Each point is reached from the start by the listed moves, each made once or not at all, plus a little noise. Is the number of moves made odd or even? Then give how often each move was made.
(in the rows, 128 means zero)

Moves:
(1): [117 124  86 188]
(2): [ 54 118  86  75]
(3): [ 68 163 158 148]
Start: [117 135 101 117]
Points:
[ 43 125  59  64] -> odd (0, 1, 0)
[116 134 101 117] -> even (0, 0, 0)
[107 131  58 177] -> odd (1, 0, 0)

Moves:
(1): [142 153 105 134 103 134 138 128 135 125 104]
(2): [120 177 126 122 150 147 116 117 130 148 120]
(3): [129 124  99 162 147 126 123 135 100 129 140]
(4): [115 116 115 119 148 172 170 132 142 128 110]
(5): [150 142 128 107 142 105 141 143 125 124 159]
(6): [108 136 140 121 133 136 131 152 118 134 120]
(7): [151 142 142  79  82 137 155 140  60 169 146]
(8): [106 131 136 141 133 103 153 117 117  77 119]
(9): [115 158 131 130  77 131 132 141 129 132 182]
(10): [101 111 113 142 131  83 145 134 147 149 117]
(11): [124 110  93  93 124 121 102 148 116 117 146]
Start: [117 124 124 116 105 127 117 130 116 156 125]
Points:
[ 34 105  86 160 161 108 201 162 100 139  91] -> odd (0, 0, 1, 1, 0, 1, 0, 1, 0, 1, 0)
[ 84 193 116  98  99 195 149 141 134 174 151] -> odd (0, 1, 0, 1, 0, 0, 0, 0, 1, 0, 0)
[ 99 216 147  81  35 128 161 133  39 171 175] -> even (0, 1, 0, 0, 0, 0, 1, 1, 1, 0, 0)
[127 120  74  26 112 155 169 209   7 189 177] -> even (0, 0, 1, 1, 1, 1, 1, 0, 0, 0, 1)

Moves:
(1): [138 101 116 132 114 120 128 113 118 135 112 140 124 127 119 141 130 113
 143 104 119  99 136]
(2): [124 145 126 125 115 127 137 144 110 116 134 146 134 136 120  89 117 138
 106 115 133 126 151]
(3): [125 141 134 143 103 141 114 127 119 113 155 109 123 138 105 118 122 135
 104 159 122 107 122]
(4): [151 125 137 151 131 108 123 111 119 134 130 151 120 128 123 132 125 149
 147 151 133 121 123]
(5): [131 107 123 150 124 122 126 127 121 128 148 109 113 128 120 120 141 119
 119 122 102 165 138]
(6): [108 156 117 111 138 131 130 115 127 126 140 139 107 102 130 110 112 130
 109 161 149 118 117]
(7): [107 108 142 125 112 139 108 125 129 130 125 147 140 122 146 129 120 124
 137 128 120 148 143]
(8): [117 110 150 116 127 140 126 117 124 121 150 110 131 152  96 122 142 141
 139 122 134 143 127]
(9): [114 144 129 126 145 138 129 131 128 120 128 139 116 127 120 124 111 155
 100 116 145 124 116]
(10): [126 100 137 106 140 134 124 158 133 133 145 119 132 162 130 104 101 148
 119 126 132 121 113]
(11): [136 108 151 125 151 123 149 113 131 115 106 130 120 107 167 142 147 105
 144 125 148 148 102]
(12): [141  84 151 101 106  84 116  94 150 142 123 110 145 118 108 185 175 120
 132 167 124 106 107]
(13): [141 142 135 126 128 133 146 151 129 125 122 130  93 108  95 149 127 129
 123 141 124 156 116]
(14): [146  99 118 106 117 120 113 111 150 115  99 129 145 169 129 129 110 120
 147 127 114 132 155]
(15): [112 116 128 140 142 122 120 155 121 115 127 127 133 151 139 141 129 117
 137 114 139 127 136]
(16): [118 114 108 110 121 131 124 146  83 110 134 111 149 135 148 115 103 160
 131 106 138 139 135]
(17): [118 119 145 120 118 121 138 120 153 109 126 123 122 118 139 135 150 137
 141 130 130 124 113]
(18): [135 124 155 123 123 134 149 110 140 143 148 120 130 122 117 145 123 136
 115 145 138 124 136]
(19): [124 115 149 144 107  92 120  98 143 118 138 115 142 102  94 144 143 104
 138 162 110 125 115]
(20): [118 116 138 120 121  99 138 118 121 132 125 134 131 157 147 150 119 137
 137 131 116 118 125]
Start: [141 151 151 115 104 120 118 146 124 117 150 122  99 140 132 152 138 109
 130 150 153 117 129]
Points:
[ 66  58 223  54  65   7  88 128 108  68 189 144 133 158 142 172 108 189
 126 221 188  77  88] -> even (0, 1, 0, 1, 0, 1, 1, 0, 1, 1, 0, 1, 0, 0, 1, 1, 1, 0, 1, 1)
[112  44 199  73  72  31  99 104 172  99 167 100 108 126  98 217 179  81
 149 220 157  39  71] -> odd (1, 0, 0, 0, 0, 1, 0, 0, 0, 1, 0, 1, 0, 0, 1, 0, 1, 0, 1, 0)
[143  64 212 102  50 101  86 126 159 100 172  90  87 172  58 240 143 112
  90 219 131 156 148] -> odd (0, 0, 1, 0, 1, 0, 1, 0, 1, 0, 0, 1, 1, 1, 1, 0, 0, 1, 0, 0)
[119 108 145  81  54  79 144 145  69  78 141 133 120 172 165 140 117 157
 146  95 148  83 147] -> odd (1, 1, 0, 0, 0, 0, 0, 0, 0, 0, 0, 0, 0, 0, 0, 1, 1, 0, 0, 1)
